Each row is a point. Each copy is the shape, with its points in the same order, stretched, turned, moved and blurred by noise. Some copies are also mirrored. Which?
(in the rows, 128 means zero)

Shape (8 x 3):
[[ 71 145  96]
 [157 120 155]
 [102 123 122]
 [168 122 139]
 [116 152 151]
 [147 157  94]
 [153 126 160]
 [ 90 137 144]]
Copy 1 (8 x 3):
[[ 79 110  94]
 [156 129 160]
 [113 104 119]
 [163 142 146]
 [106 130 154]
 [127 163 106]
 [149 128 166]
 [ 97 104 140]]
Copy 1 is: only turned
Copy 2 (8 x 3):
[[159 184 120]
 [ 96 106 139]
 [138 144 140]
 [102  96 121]
 [ 99 156 136]
 [123 136  80]
 [ 87 109 146]
 [118 166 152]]
Copy 2 is: mirrored
Copy 3 (8 x 3):
[[ 68 168  93]
 [121  87 144]
 [ 83 126 110]
 [143 100 135]
 [ 96 133 145]
 [136 143 112]
 [125  97 149]
 [ 76 135 130]]
Copy 3 is: only turned
Copy 4 (8 x 3):
[[120 212 133]
 [106 104 102]
 [112 162 133]
 [126 102  99]
 [ 97 162  96]
 [162 156  90]
 [103 114  97]
 [ 90 174 122]]
Copy 4 is: mirrored

Shape (10 x 4):
[[114 129 123 140]
 [ 92 171 133 110]
 [139 102 144 116]
 [131  96 140 106]
 [164 141  82 164]
 [102 149 122 108]
 [100 109  57 197]
 [133 150 169 115]
 [ 95 129 111 129]
 [123 107  96 132]]
Copy 1 (10 x 4):
[[109 134 119 116]
 [105 168 144  87]
 [119 101 154 133]
 [105 100 165 136]
 [158 156  97 150]
 [103 156 145 108]
 [ 88 161  54 158]
 [138 123 154  87]
 [ 90 149 124 119]
 [107 132 125 151]]
Copy 1 is: mirrored
Copy 2 (10 x 4):
[[108 126 135 125]
 [ 94 164 131  74]
 [138 146 154 151]
 [135 154 152 154]
 [139  86  90 135]
 [104 161 128 106]
 [ 75  68  95 166]
 [139 150 163  95]
 [ 91 143 131 128]
 [113 126 119 159]]
Copy 2 is: mirrored
Copy 3 (10 x 4):
[[124 119 130 127]
 [105 157 118  80]
 [153 110 164 121]
 [141 102 163 107]
 [175 113  85 167]
 [126 129 119  93]
 [111  68  78 177]
 [139 166 163 113]
 [114 105 115 104]
 [144  88 121 125]]
Copy 3 is: only turned

Shape (10 x 6):
[[150  96 142 129 140 186]
 [146 104 177  98 161 127]
 [112 168 128 121  54 171]
 [141 177 165 124 110 151]
 [104 104 112 164 146 123]
 [ 89  95 169 101 163 127]
 [ 92 103 124 116 167 122]
 [138 115 140 120 102 138]
 [138 117 106 114 123 139]
 [103 115 152 169 129 141]]
Copy 1 (10 x 6):
[[150 100 142 155 147 183]
 [163  81 128 117 162 118]
 [152 176 151  83  89 191]
 [166 166 136  93 150 149]
 [ 84 115 135 168 106 129]
 [106  68 139 102 150 121]
 [ 93  89 108 134 124 130]
 [155 122 144 124 106 149]
 [142 118 106 140  99 160]
 [100 127 170 143 131 136]]
Copy 1 is: only turned
Copy 2 (10 x 6):
[[122  98 160 114 122 166]
 [132 136 165 104 130 109]
 [ 98 154 135 160  84 199]
 [131 169 157 151 126 171]
 [133  95  99 154 145 136]
 [ 91 116 152 139 127  92]
 [100 112 109 130 142 110]
 [136 124 135 135 100 152]
 [135 126 110 112 120 152]
 [119 108 142 178 138 141]]
Copy 2 is: only turned
Copy 3 (10 x 6):
[[159  81 119 116  90 159]
 [131  83 138  93 149 121]
 [123 196 101 110  93 214]
 [147 172 146 111 129 188]
 [100 107 131 171 105 120]
 [ 83  70 122 123 156 143]
 [ 94  89 102 154 145 124]
 [124 136 120 104  97 142]
 [136 128  95 122 112 122]
 [ 97 116 160 152 100 160]]
Copy 3 is: only turned
Copy 4 (10 x 6):
[[146  96 143 128 167 178]
 [136 116 175 158 154 131]
 [ 88 116 126 106  78 185]
 [109 156 152 141 101 181]
 [118 114  77 158 159 117]
 [ 92 110 150 164 168 113]
 [ 97 120 114 149 172 106]
 [133 101 132 136 115 149]
 [129 112 117 116 137 128]
 [109 110 104 177 146 156]]
Copy 4 is: only turned

Shape (12 x 8):
[[110 102 108 107 100 131 151 124]
 [109 188 144 125 165 109  95 165]
 [132 127 114 122  99 119 157 102]
 [124 119 157 125  93 133 165  95]
 [112 101 145 103  67 127 130 108]
 [117  96 129 106 111 130 167 112]
 [108 160 127 159 133 112 119 200]
 [145 138 144 143 167 119  82 158]
 [ 91  98 130 140 106 104 142  92]
 [135 106 134 135  83 110 157 114]
 [124 109 128 102  91  76 162 131]
 [125 169  99 141 124 105  99 161]]
Copy 1 (12 x 8):
[[121  94 107 118 136 149 166 137]
 [ 91 160 166 119 170 133  97 107]
 [141 100 122 126 130 140 156  95]
 [145 111 146 113 108 149 184 108]
 [119  86 122 125  93 164 173 122]
 [139 102 125  98 138 141 173 134]
 [ 86 156 164 142 169 106 127 165]
 [116 151 147 124 148 122  69 148]
 [102 117 109 111 109 109 172 115]
 [136  88 137 130 109 122 164 121]
 [107  62 140 104 139 123 168 106]
 [ 89 133 141 162 165 131 108 119]]
Copy 1 is: mirrored
Copy 2 (12 x 8):
[[107 146 115  92  90 138 165 147]
 [120 174 153 147 186  93  81 141]
 [140 149  92 103  91 124 169 129]
 [114 152 106 103  67 118 161  93]
 [103 141 113  66  49 119 133 122]
 [ 96 134 112  95  89 133 177 115]
 [117 146 173 184 134  87 112 175]
 [129 104 145 145 170 113  80 125]
 [ 86 139  61 109  80  97 148 131]
 [131 118 104 106  64  99 167 121]
 [118 131 120  81  88  72 179 141]
 [154 151 132 145 147 105 101 184]]
Copy 2 is: only turned
Copy 3 (12 x 8):
[[117 105 110  97 111 148 137 106]
 [160 169 140 139  96  80 129 178]
 [126  96 118 127 109 129 142  81]
 [110 104 143 113 132 115 160  71]
 [116 109 139  72 108 123 132  78]
 [112  95 115 101 130 136 154 102]
 [132 138 163 141  64 117 131 188]
 [169 128 165 135 128  96 101 166]
 [ 90  88 115 109 114 101 120 100]
 [118  77 144 115 104 125 139  84]
 [135  69 115  94  79 111 157 114]
 [156 139 132 145  67 115 103 148]]
Copy 3 is: only turned
Copy 4 (12 x 8):
[[122 123 141 122  94 116 120 122]
 [110 144 109 171 193 130 103 162]
 [148 152 122 114 111 114 137 112]
 [151 137 163  92 132 102 137 106]
 [152 115 162 123 102  71 111 113]
 [126 124 156  96 108 114 140 119]
 [133 127 145 200 161 156 124 151]
 [138  93  91 156 183 140 110 130]
 [118 117 150 133 117  83 143  86]
 [159 130 155 124 111  97 149 109]
 [143 125 134 135 101  78 164 150]
 [130 151  92 184 144 132 110 133]]
Copy 4 is: only turned

Shape (13 x 9):
[[167 155 148 127 132 137  76 153  97]
 [150 112 134 158 106 124 178 137 123]
 [107 123 141 149 114 142 179 161 115]
 [130 107  97 121 123 136 141 151 136]
 [ 92 131 151 129 132 114 103  99 155]
 [161 175 117 105 135 108  73 107 120]
 [136 171 106 144 132  94  35 111 140]
 [132 163 148 132 109 120 163 168 140]
 [158 116 126 147 116 152 139 127 153]
 [150 182 133 107 152 121  85 115 118]
 [135 145 162  86 108  88  70 134 163]
 [108 104 147 132 113  89 155 127 128]
 [ 81 137 133 122  73 115 109  87 133]]
Copy 1 (13 x 9):
[[120 195 119 132  88 140 103  95  95]
 [180 151 148 116 152 115 157 115 144]
 [136 154 180 103 160 133 183 137 142]
 [154 117 165 112 140 134 134 144 123]
 [111  99 111 135 134 129 130  87 146]
 [121 171  88 161  93 109  67  93 113]
 [132 135 111 201  80 113  77  71  96]
 [131 168 153 111 128  79 176 124 113]
 [174 127 125 125 103 129 157 119 147]
 [ 99 179  84 159 101 118  92 109 115]
 [111 128 111  94  98  75  96  58  91]
 [144 119 147 102 184 112 133  90 131]
 [130 126 162 123 125 118 104  72 182]]
Copy 1 is: mirrored
Copy 2 (13 x 9):
[[145 104 144 135 105 142  73 175  92]
 [135 143 146 140 171 167 111  94 136]
 [120 121 128 108 162 170 129 108 160]
 [120 154 120 116 103 155 138 104 116]
 [129 111 135 124 115  88 152 126 133]
 [121 128 138 163  79  97  79 136  91]
 [ 98 124 113 181  72  92 121 135  82]
 [136 132 108 138 145 155 113 129 177]
 [149 152 126 133 151 126 124 124 110]
 [125 110 128 147  91 110  69 141 104]
 [171 140 133 155  70  96 138 164 139]
 [137 128 155 131 138 141 142  97 152]
 [ 82 154 148 145 128  76 157 127 147]]
Copy 2 is: mirrored
